Each row of a before or after table is a point. One or more steps were done to the points. Then noise was added and the rows were shuffled. The steps act on how far a point lies along the listed directions, d1 being the first. Name the steps. A step turns or swaps two directions, mirrors them in a line or flattens them onto one, adds a multiple of one to another, or multiplies one. Angles are multiples of 10 degrees, from the lower direction toward the higher: turns from -170 to 170, lines from 10 to 170 but not 90. Use the fewest steps. Two steps may share a direction if one is a turn and the other turns, adds or multiplies; they go together, in the order done. Otherwise the lowest direction goes first.

Directions:
(1): -0.06 +0.47 +0.16
(2): -0.42 +0.04 -0.27
(3): +0.27 +0.16 -0.39
Before (11 x 3):
-0.12 +0.11 -0.44
+0.30 +0.26 -0.07
+0.69 -0.11 -0.05
-0.35 -0.01 +0.01
-0.37 -0.23 +0.02
+0.19 -0.20 -0.31
-0.17 +0.15 +0.09
+0.04 -0.29 -0.58
+0.46 -0.52 +0.03
+0.40 +0.34 +0.61
-0.19 +0.24 +0.33
After (11 x 3):
+0.69 +0.04 -0.01
-0.15 -0.04 +0.06
+0.44 -0.01 +0.14
-0.11 +0.07 -0.42
+0.18 +0.08 -0.28
-0.39 -0.08 +0.09
+0.05 +0.05 -0.55
-0.38 +0.02 +0.04
+0.32 +0.01 -0.15
+0.40 -0.09 +0.54
-0.19 -0.04 +0.28
Steps: flatten d1 and d3 onto the line at 100 degrees

Directions:
(1): -0.08 -0.05 +0.13 -0.01 +0.03 -0.31 -0.02 -0.61 -0.50
(2): +0.13 -0.06 +0.02 -0.34 -0.32 +0.16 +0.30 +0.32 -0.53
(3): -0.11 -0.03 +0.56 +0.05 -0.12 -0.47 +0.32 +0.20 +0.19
(4): -0.33 +0.26 -0.31 -0.13 -0.29 -0.43 -0.37 +0.22 -0.06
(5): -0.21 -0.14 -0.50 +0.31 -0.12 -0.11 +0.55 -0.08 +0.06
Before (9 x 9):
+0.00 -0.16 -0.61 -0.03 -0.04 +0.28 +0.02 -0.18 -0.63
-0.02 +0.23 -0.50 -0.19 -0.47 -0.01 -0.06 +0.35 -0.32
-0.14 -0.27 -0.57 +0.26 +0.19 +0.07 +0.29 -0.83 -0.13
+0.05 +0.05 -0.47 -0.21 +0.13 +0.26 -0.37 +0.35 -0.19
+0.12 -0.15 -0.09 +0.33 +0.09 +0.05 +0.29 -0.68 -0.27
+0.08 -0.25 +0.10 -0.04 -0.01 -0.13 +0.32 +0.29 +0.10
-0.25 -0.31 +0.11 +0.37 +0.31 -0.02 +0.46 -0.64 -0.31
-0.26 +0.26 -0.12 -0.09 -0.09 -0.26 -0.01 +0.48 +0.11
-0.10 +0.19 +0.23 -0.15 -0.14 -0.37 -0.20 +0.30 -0.11
After (9 x 9):
-0.27 +0.23 -0.27 -0.09 +0.01 -0.33 -0.17 -0.08 -0.39
-0.13 +0.00 +0.35 -0.16 -0.02 -0.51 +0.10 +0.39 -0.14
-0.07 -0.24 -0.28 +0.38 +0.29 +0.63 +0.38 +0.21 +0.42
+0.10 -0.25 -0.23 -0.08 +0.12 +0.04 +0.08 -0.24 -0.33
+0.22 -0.09 -0.13 +0.36 +0.04 +0.37 +0.39 +0.22 +0.52
-0.04 +0.19 -0.22 -0.16 -0.03 +0.01 -0.45 +0.08 -0.31
-0.06 -0.15 +0.02 +0.04 -0.24 -0.05 +0.44 +0.70 +0.12
-0.13 -0.20 -0.20 +0.31 +0.02 +0.04 +0.68 +0.29 +0.85
-0.12 +0.16 -0.18 -0.15 -0.51 -0.31 +0.10 +0.29 -0.33
Steps: turn d1 and d3 by -160 degrees; add -0.3 times d2 to d3

Directions:
(1): +0.52 -0.01 -0.01 -0.28 -0.02 +0.56 -0.18 -0.18 +0.35 -0.11 -0.05 -0.45 +0.04 -0.29
(2): -0.50 -0.12 +0.16 -0.18 +0.66 +0.08 +0.07 -0.27 -0.11 +0.16 +0.26 -0.29 -0.13 -0.32
(3): +0.50 +0.24 -0.03 +0.11 +0.51 -0.42 +0.03 -0.53 +0.14 -0.08 +0.06 +0.16 +0.13 +0.20
(4): +0.00 +0.06 -0.01 +0.06 +0.29 -0.21 +0.25 +0.54 +0.39 -0.62 -0.03 -0.12 -0.31 -0.14
Before (11 x 14):
+0.24 -0.07 +0.03 -0.03 -0.37 +0.13 -0.15 -0.21 -0.05 +0.06 -0.14 +0.09 +0.35 +0.34
-0.05 +0.08 -0.15 +0.18 -0.41 -0.22 -0.09 +0.00 -0.19 +0.20 +0.01 +0.33 +0.12 +0.14
-0.44 -0.28 +0.27 -0.45 +0.23 +1.05 -0.19 -0.25 -0.07 +0.17 +0.17 -0.91 -0.11 -0.64
-0.14 +0.14 -0.05 +0.20 -0.05 -0.23 -0.04 -0.02 -0.35 +0.12 -0.08 +0.33 +0.08 +0.28
+0.19 +0.13 -0.13 -0.01 -0.03 -0.14 -0.21 -0.20 +0.06 -0.03 -0.12 +0.18 +0.31 +0.18
-0.40 +0.08 +0.04 +0.03 +0.73 -0.55 +0.32 -0.35 -0.26 +0.02 +0.09 +0.31 -0.03 +0.02
-0.33 +0.26 -0.01 +0.19 +0.21 -0.36 +0.14 +0.05 -0.46 +0.25 +0.06 +0.33 +0.04 +0.19
+0.01 -0.07 -0.12 -0.02 -0.02 +0.05 +0.13 +0.00 +0.12 -0.12 -0.23 -0.05 +0.05 -0.01
-0.16 +0.03 -0.09 +0.25 -0.20 -0.02 -0.06 +0.22 -0.14 +0.22 -0.14 +0.13 +0.11 +0.27
-0.18 -0.16 +0.19 -0.30 +0.51 -0.10 +0.10 -0.44 -0.35 +0.28 +0.16 +0.03 +0.02 -0.02
-0.08 +0.09 +0.06 +0.19 +0.08 -0.34 -0.01 -0.22 -0.07 +0.11 +0.26 +0.34 +0.10 +0.10
After (11 x 14):
-0.02 -0.10 -0.11 -0.02 +0.00 +0.03 +0.16 +0.09 +0.19 -0.22 -0.23 -0.09 +0.00 -0.05
-0.25 +0.01 -0.11 +0.14 -0.70 -0.08 -0.22 -0.13 -0.46 +0.54 +0.03 +0.41 +0.23 +0.19
-0.30 +0.19 +0.05 +0.14 +0.99 -0.87 +0.39 -0.50 -0.21 -0.05 +0.13 +0.43 -0.02 +0.15
+0.11 +0.07 -0.12 -0.06 -0.22 +0.00 -0.30 -0.26 -0.05 +0.18 -0.09 +0.22 +0.36 +0.20
-0.28 +0.08 -0.06 +0.20 -0.21 -0.20 -0.12 -0.12 -0.57 +0.39 -0.07 +0.41 +0.16 +0.34
+0.02 -0.08 +0.18 -0.27 +0.60 -0.22 +0.01 -0.95 -0.49 +0.56 +0.21 +0.19 +0.20 +0.15
+0.12 -0.20 +0.04 -0.11 -0.70 +0.45 -0.35 -0.43 -0.33 +0.48 -0.15 +0.10 +0.53 +0.37
-0.32 -0.04 -0.07 +0.22 -0.36 +0.06 -0.13 +0.19 -0.31 +0.43 -0.13 +0.20 +0.17 +0.29
-0.12 +0.08 +0.04 +0.19 +0.03 -0.36 -0.07 -0.35 -0.22 +0.28 +0.30 +0.45 +0.19 +0.19
-0.39 +0.26 -0.02 +0.24 +0.20 -0.47 +0.11 -0.10 -0.61 +0.44 +0.09 +0.45 +0.12 +0.29
+0.09 -0.12 +0.24 -0.45 +0.46 +0.96 -0.31 -0.88 +0.01 +0.30 +0.22 -0.87 +0.11 -0.53
Steps: multiply d1 by 1.3; add 0.7 times d2 to d3; multiply d4 by 2.5

Directions:
(1): +0.22 +0.20 +0.19 +0.26 -0.64 -0.13 +0.19 -0.01 +0.01 -0.28 +0.19 +0.03 +0.13 -0.27 -0.01 -0.21 +0.06 -0.15 -0.68 -0.38 -0.40 +0.17 +0.48 +0.14
(2): +0.18 +0.43 +0.56 -0.16 -0.11 +0.16 -0.04 +0.19 -0.55 -0.26 -0.06 -0.55 +0.06 -0.27 +0.20 -0.20 +0.01 +0.03 +0.35 +0.00 +0.07 +0.35 -0.23 -0.46
(3): +0.25 -0.21 +0.05 +0.45 -0.37 -0.38 -0.23 +0.42 +0.19 -0.16 +0.01 +0.13 -0.09 +0.45 -0.26 +0.01 -0.38 +0.12 +0.21 +0.09 +0.35 +0.07 +0.28 -0.62
(4): +0.69 +0.17 +0.21 -0.16 +0.05 -0.14 -0.21 -0.33 +0.24 +0.15 +0.53 +0.52 -0.05 -0.17 +0.00 -0.16 +0.45 +0.48 +0.18 +0.23 +0.06 +0.14 -0.07 +0.00
(5): +0.37 -0.23 -0.02 +0.38 -0.05 -0.14 +0.24 +0.37 +0.18 +0.25 +0.29 -0.42 -0.07 -0.28 +0.38 -0.13 +0.15 -0.36 +0.39 -0.18 +0.46 -0.20 -0.02 +0.50
(6): +0.07 -0.41 +0.33 -0.01 -0.09 +0.30 +0.52 +0.01 +0.45 -0.40 +0.06 -0.16 +0.25 +0.43 -0.19 +0.40 +0.31 +0.01 +0.12 +0.05 -0.13 +0.50 -0.30 +0.15
Before (9 x 24):
+0.01 +0.17 -0.32 -0.03 +0.29 -0.32 -0.30 -0.05 -0.24 +0.33 -0.08 +0.19 -0.05 -0.32 +0.22 -0.33 -0.18 -0.06 +0.12 +0.01 +0.08 -0.60 +0.17 +0.06
-0.12 +0.04 -0.31 -0.14 +0.09 -0.12 -0.26 -0.18 -0.03 +0.21 -0.06 +0.71 -0.14 +0.04 -0.04 +0.05 -0.19 +0.28 -0.10 +0.34 -0.16 -0.28 +0.12 -0.25
-0.31 +0.30 -0.11 -0.16 +0.14 +0.12 -0.20 -0.28 -0.25 +0.02 -0.09 +0.10 -0.22 -0.16 -0.01 -0.11 -0.12 +0.18 -0.24 +0.00 -0.16 -0.07 +0.02 -0.17
-0.41 +0.36 -0.02 -0.58 +0.60 +0.36 -0.33 -0.26 -0.51 +0.41 -0.26 -0.04 -0.29 -0.36 +0.14 -0.18 -0.13 +0.21 +0.41 +0.17 +0.12 -0.38 -0.28 +0.13
-0.09 -0.08 -0.17 -0.09 +0.31 +0.08 +0.06 -0.15 +0.21 +0.23 -0.01 +0.04 +0.15 -0.06 +0.08 +0.02 +0.20 -0.08 +0.09 +0.00 +0.05 -0.23 -0.16 +0.53
+0.01 -0.21 +0.07 -0.22 +0.19 +0.21 +0.26 +0.03 +0.07 +0.12 -0.13 -0.26 +0.08 +0.14 +0.05 +0.05 +0.27 -0.02 +0.33 +0.07 +0.29 +0.02 -0.28 +0.18
+0.09 +0.14 +0.35 +0.29 -0.64 -0.04 +0.50 +0.32 -0.21 -0.48 -0.02 -0.48 -0.01 -0.09 -0.14 -0.06 -0.12 -0.15 -0.16 -0.38 -0.41 +0.30 +0.39 -0.16
-0.53 -0.04 -0.10 -0.07 +0.14 +0.14 +0.09 +0.20 -0.33 -0.04 -0.35 -0.25 -0.04 +0.09 -0.01 +0.18 -0.30 -0.23 -0.06 +0.00 -0.05 -0.12 -0.18 +0.03
-0.39 -0.15 -0.38 +0.16 -0.13 +0.09 +0.05 -0.24 +0.00 -0.24 -0.24 +0.14 +0.03 +0.22 -0.26 +0.04 -0.17 -0.10 -0.71 -0.30 -0.49 -0.08 +0.44 +0.09
After (9 x 24):
+0.89 +0.03 +0.56 +0.75 -1.05 -0.59 +0.12 +0.61 +0.13 -0.50 +0.38 -0.06 -0.17 +0.23 -0.34 -0.21 -0.26 +0.27 +0.26 -0.15 +0.09 +0.42 +0.70 -0.83
-0.28 +0.10 -0.13 -0.41 +0.46 +0.27 +0.03 -0.45 +0.10 +0.18 -0.09 +0.19 +0.21 -0.08 +0.00 +0.09 +0.32 +0.08 -0.12 +0.05 -0.25 -0.14 -0.27 +0.52
-0.21 +0.09 -0.21 +0.14 +0.11 +0.04 +0.02 +0.03 -0.14 +0.18 +0.04 -0.26 -0.26 -0.31 +0.26 -0.18 -0.11 -0.17 -0.02 -0.16 +0.14 -0.28 +0.04 +0.23
+0.28 +0.05 +0.06 -0.13 +0.27 +0.02 +0.09 -0.03 -0.04 +0.29 +0.32 -0.02 -0.10 -0.38 +0.30 -0.07 +0.35 +0.00 +0.27 +0.10 +0.17 -0.13 -0.35 +0.53
+0.50 -0.49 -0.21 +0.78 -0.41 -0.36 +0.08 +0.26 +0.48 -0.06 +0.33 +0.05 -0.10 +0.21 -0.06 -0.13 -0.05 -0.14 -0.06 -0.30 +0.23 -0.12 +0.57 +0.19
-0.17 +0.22 -0.37 -0.24 +0.41 -0.20 -0.28 -0.27 -0.25 +0.32 -0.14 +0.35 -0.02 -0.33 +0.14 -0.26 -0.12 +0.03 -0.06 +0.03 -0.12 -0.58 +0.12 +0.13
-0.15 +0.08 +0.13 -0.66 +0.42 +0.46 +0.25 -0.39 -0.11 +0.13 -0.16 -0.09 +0.16 -0.06 +0.06 +0.05 +0.50 +0.14 +0.09 +0.15 -0.08 +0.10 -0.44 +0.29
-0.66 +0.44 -0.18 -0.88 +0.98 +0.70 -0.03 -0.56 -0.64 +0.66 -0.25 -0.27 -0.23 -0.88 +0.49 -0.20 +0.22 -0.07 +0.25 -0.03 -0.12 -0.58 -0.50 +0.95
-0.42 -0.23 -0.51 +0.10 +0.12 +0.03 +0.13 +0.14 -0.07 +0.30 -0.21 +0.09 -0.12 -0.09 +0.25 +0.10 -0.26 -0.31 -0.05 +0.07 -0.01 -0.51 +0.07 +0.30
Steps: add 1.5 times d1 to d3; turn d2 and d6 by -10 degrees; turn d4 and d5 by -140 degrees
